Each row is a point. Examples show where two turns around zero, p and q, send a point. Where does a point land after both, in the order given? Backwards means that the second turn is done in reverse. Each puzzle has new turns, and all numbers are rounded.

Turn p:
[ 0.16  0.04 -0.46] => [-0.47  0.04 -0.13]
[ 0.28 -0.30  0.40] => [0.26 0.39 0.33]
[-0.17 -0.13  0.27] => [ 0.34  0.04 -0.01]
[-0.17  0.38 -0.04] => [-0.04 -0.42 -0.02]
[-0.10  0.01 -0.17] => [-0.09 -0.05 -0.17]
Turn q:
[-0.05 -0.43  0.43] => [ 0.34 -0.25  0.44]
[-0.15  0.16 -0.36] => [ 0.00  0.21 -0.37]
[-0.34  0.18 -0.11] => [ 0.11 -0.09 -0.37]
[ 0.29 -0.20  0.28] => [-0.06 -0.07  0.44]
[0.16 0.16 0.06] => [-0.23 -0.05  0.03]
[ 0.09  0.13 -0.30] => [-0.15  0.25 -0.17]
Where do these land?
p, then q: [-0.34 -0.07  0.13] => [-0.14  0.31  0.14]
p, then q: [ 0.06 -0.14  0.23] => [-0.24 -0.09  0.09]
p, then q backwards: [ 0.47  0.39 -0.23] => [0.54 0.21 0.31]
q, then p backwards: [-0.19 -0.18 -0.13] => [-0.14 -0.19  0.17]

Turn p:
[-0.06 -0.09 -0.25  0.00] => [ 0.15 -0.16  0.09  0.13]
[-0.31 -0.14 -0.16  0.33] => [-0.21 -0.32  0.17  0.28]
[-0.07  0.34  0.45 -0.27] => [-0.18  0.16 -0.11 -0.57]
[ 0.53  0.10  0.25 -0.07] => [ 0.08  0.48 -0.34 -0.05]
[-0.16 -0.45 -0.14  0.12] => [-0.02 -0.05  0.39  0.33]
[ 0.07  0.23 -0.16 -0.12] => [ 0.19 -0.11 -0.18 -0.12]
Turn q:
[-0.16 -0.13 -0.18 -0.35] => [0.10 0.33 0.14 0.25]
[-0.24 -0.57 -0.17  0.35] => [-0.67  0.11 -0.06  0.25]
[0.10 0.45 0.10 0.18] => [ 0.15 -0.26  0.09 -0.40]
[ 0.27  0.13 -0.03  0.00] => [ 0.16 -0.25  0.04  0.02]
[ 0.03  0.12  0.27 -0.17] => [ 0.25  0.06 -0.19 -0.12]
Where do these land?
p, then q backwards: [0.09 0.18 0.29 0.02] => [-0.24 -0.07  0.21  0.12]
p, then q: [ 0.18 -0.18 -0.25 -0.15] => [ 0.07 -0.37 -0.10  0.00]
q, then p: [ 0.00 -0.30  0.27  0.16] => [ 0.14 -0.38  0.10  0.12]
p, then q: [ 0.02  0.39 -0.63  0.06] => [-0.27 -0.28  0.02  0.63]
p, then q backwards: [-0.29 -0.09  0.31 -0.08] => [-0.27  0.13 -0.19  0.26]

Turn p:
[ 0.04  0.18 -0.59  0.12] => [-0.49  0.33  0.18  0.13]
[-0.13 -0.21 -0.16 -0.45] => [-0.12 -0.34  0.38 -0.14]
[ 0.06  0.06  0.19 -0.02] => [ 0.20  0.02 -0.03 -0.02]
[ 0.25 -0.08 -0.13  0.44] => [-0.22  0.30 -0.36 -0.12]
[-0.19  0.07  0.24  0.17] => [ 0.17 -0.08 -0.21  0.22]
[-0.07 -0.36  0.20 -0.41] => [ 0.15 -0.47  0.16 -0.27]
[0.04 0.35 0.25 0.14] => [ 0.31  0.24 -0.10  0.21]
Turn q:
[-0.03 -0.17  0.01 -0.08] => [-0.15 -0.01 -0.09  0.07]
[-0.15 -0.05 -0.18 -0.18] => [-0.14  0.19  0.07  0.18]
[ 0.28 -0.04  0.56  0.25] => [ 0.06 -0.41 -0.25 -0.46]
[-0.21  0.26  0.10  0.04] => [ 0.00  0.02  0.30 -0.18]
[-0.08 -0.26 -0.71  0.04] => [0.08 0.12 0.03 0.75]
[ 0.20  0.26  0.22 -0.08] => [ 0.14  0.10 -0.07 -0.36]
Where do these land?
q, then p: [-0.10 -0.30  0.02  0.02] => [-0.19 -0.16 -0.15  0.11]
q, then p backwards: [-0.07  0.21 -0.26 -0.20] => [ 0.15  0.35 -0.08  0.00]
q, then p: [ 0.16 -0.15 -0.32 -0.17] => [-0.18  0.32 -0.11  0.18]
q, then p backwards: [ 0.07  0.28 -0.07  0.51] => [-0.09  0.05  0.39 -0.43]
q, then p: [-0.06 -0.03  0.63 -0.16] => [-0.05 -0.47  0.45  0.06]
